Each row is a point. Two turns around zero, p and q, are shown by what they do to some points. Write where each new point lands after one turn and then the other. Backwards means that the second turn is done in reverse. Each puzzle has new turns, and all numbers are rounded.

Turn p:
[ 38 -25  15] => [45 -5 15]
[ 23 -33 -32] => [ 38  -4 -34]
[-6  4  1] => [-7  0  1]
[-16  47  10] => [-40  26  18]
[ -7 -23 -10] => [  7 -19 -17]
[-32  31  15] => [-44   3  16]
Turn q:
[-20   4 -41] => [-13   3 -44]
[29 11 36] => [22 13 40]
[-25   3  28] => [-29   2  23]
[ 16 -18 -23] => [ 20 -18 -20]
Where do these land?
p, then q backwards: [ 33  17 -32] => [ 17  40 -22]
q, then p backwards: [-11  14  32] => [-1 28 24]
p, then q: [ -2 -48 -10] => [ 30 -35 -17]
p, then q: [-20  16   9] => [-27  -2   4]

Turn p:
[-23   9  11  35] => [-18  24  22  24]
[ 26   2   5 -14] => [ 26  -8  -4 -11]
[  4   4   0 -37] => [  7  -2 -20 -31]
[-26 -22   9  41] => [-31  -1  37  24]
[ 19   7 -25 -25] => [ 15 -14 -35  -6]
Turn q:
[-2 -3 28 32] => [-33   0  24  11]
[-21  10 -21  -4] => [  0   4 -31   5]
[-25  27  -4  13] => [-18  20 -21  19]
[ 14  13 -10 -15] => [24 10 -2  2]
[ 16 -48 -26   3] => [ 15 -54   2  -8]
[ 18   1  34 -29] => [ 11  21  29 -30]
Where do these land?
p, then q: [-5 20  6 -8] => [13 15 -7  8]
q, then p backwards: [ 17 -13  28 -29] => [  3  -7  41 -17]
p, then q: [ 13   3 -33  27] => [-15 -29   5  30]
p, then q: [-22  -4  42   1] => [-10  41   6 -22]
p, then q backwards: [ -4  -6 -43   8] => [-21  -3 -27  28]

Turn p:
[  5  10  -7 -13 -13   7] => [16 15 -9 -2  1 -3]
[-35 -13 -30 -22 -14  22] => [  9  -5 -46 -23 -25 -10]
[ 22 -25 -26  29 -11  22] => [ 33 -27   3  14 -23  25]
[  2 -12   6   9 -15 -23] => [ -8   0  10  23 -14 -12]
[  9  15   8  15   9 -33] => [ -8  -5  27  16  20 -18]
[-31  14  -5  -2  22  25] => [-10 -15 -29 -27  20   7]
[12 15 38  0 12 17] => [-16  20   8   1  25  30]
[ 17  -4  15 -16  11 -36] => [-15  17  37  -2  -3 -18]
Turn q:
[  4  20 -10  -7   1   3] => [-12  14   0   6  14  -2]
[-19  -7   2   5   5  27] => [ -3   3 -18   5 -18  23]
[-43 -18  34  -2  17 -10] => [-14 -50  -7 -12 -17  24]
[ 25 -12 -23  15  26 -35] => [ 26 -20   4  28  17 -35]
[ 25  17  27 -28 -15   8] => [  1  18  13 -36  28  13]
[  1   0 -23 -11 -27  19] => [ -7  34 -13  -9 -13 -11]
[  7  -1  -9  28  -7 -13] => [ 10   1  20  18 -12 -14]
Where do these land?
p, then q backwards: [ 11 -23   0 -11   5 -31] => [ -7   4  -1  19 -31 -19]
p, then q: [-4  0 -1 34  2 13] => [ 25  -1 -15  11 -18   6]
q, then p: [-20 -13 -45   6 -48  13] => [ 17  18 -23  36  13 -50]
p, then q: [ 2 24  5 -1 19 21] => [  3  -1 -27   8  22  13]
q, then p: [  1  -1  25 -24 -14 -29] => [-27  21   7 -25 -19  -8]
p, then q: [ -5 -13   7  14   8   5] => [  3   0 -10  -3 -19   8]
p, then q: [27 29  9 -3 12 21] => [  9   6 -11  10  33  29]
q, then p: [ 10  -5  18 -18  29  19] => [ 20 -11   5 -32  -3  21]
q, then p backwards: [-22   2 -19   3 -14 -33] => [-21 -15  -2   1   3 -38]

Turn p:
[ -4   6  -8 -15  10  10] => [ -4   1  -4 -18 -12   6]
[ -2  -4   5  10 -16  15] => [-18  -1   9  12   6   7]
[ -8  -2 -11  13   6 -48] => [ 27 -10 -30  12  10 -27]
[ 7 -2 36 -5  9  0] => [ 6 26 22 -7 13 -8]
[  7 -11 -10  -1  -4  -6] => [  6 -16   3   2  -1  -3]
[-11   3  -2 -30   6  13] => [-14   3   2 -28 -16  -3]
[ 10   9  -9   5 -24   7] => [ -9  -7   5  22 -15   7]
[ 6  3 10 13  7 11] => [ 2 11  5  4 10 15]
[ -5  -2 -11   8   5  -1] => [  1  -7 -12   0   4   6]
Turn q:
[  4 -18  10  -9   6  18] => [  4   5  19  -9 -10  17]
[  7   5   1 -14   7  19] => [ -9   9  -1 -15  -4  17]
[ 2 -8  4 -8 30 -3] => [  3  -8  15 -23  15   4]
[-24   8  -3  17  28  17] => [-15   4  14   8  36  15]
[  7   8  -2  22 -11 -13] => [ 10   9 -12  13   5 -19]
[  0   3   8  -1 -16 -13] => [ -2  -2  -3   6 -13 -17]
[  1   0  -6  -8 -15 -36] => [  7 -24 -15   1 -11 -26]
[  2   6   1  -4 -20   2] => [ -5   4 -10   7 -16  -2]
[  2  -3 -12   5  -9   8] => [ 7  3 -8 10 -2 10]
Where do these land?
p, then q: [-8  2 -7  4 18  0] => [  1  -5 -10  -9   2  15]
p, then q: [ -2  16  -3  -4 -11  -9] => [  3  -1 -13  15  -2  -9]
p, then q: [-10  12 -12  -6   1   3] => [ -2  -9 -11  11  -6   9]
q, then p: [  6 -22   8  -4  11  -8] => [ 8  6 25 -2  0 -9]
p, then q: [-13   4  33  -2   3   9] => [-30  -2  -3  -9  14 -12]
p, then q: [ 22  13  -2  18 -27  -6] => [ 14  26   4  25   8 -12]
p, then q backwards: [17  9 -8 -4 -7  5] => [ -2 -16   2  -6 -13   7]
q, then p: [-12 -34 -10  -1  13   5] => [ 1  4 32 -5 18 14]
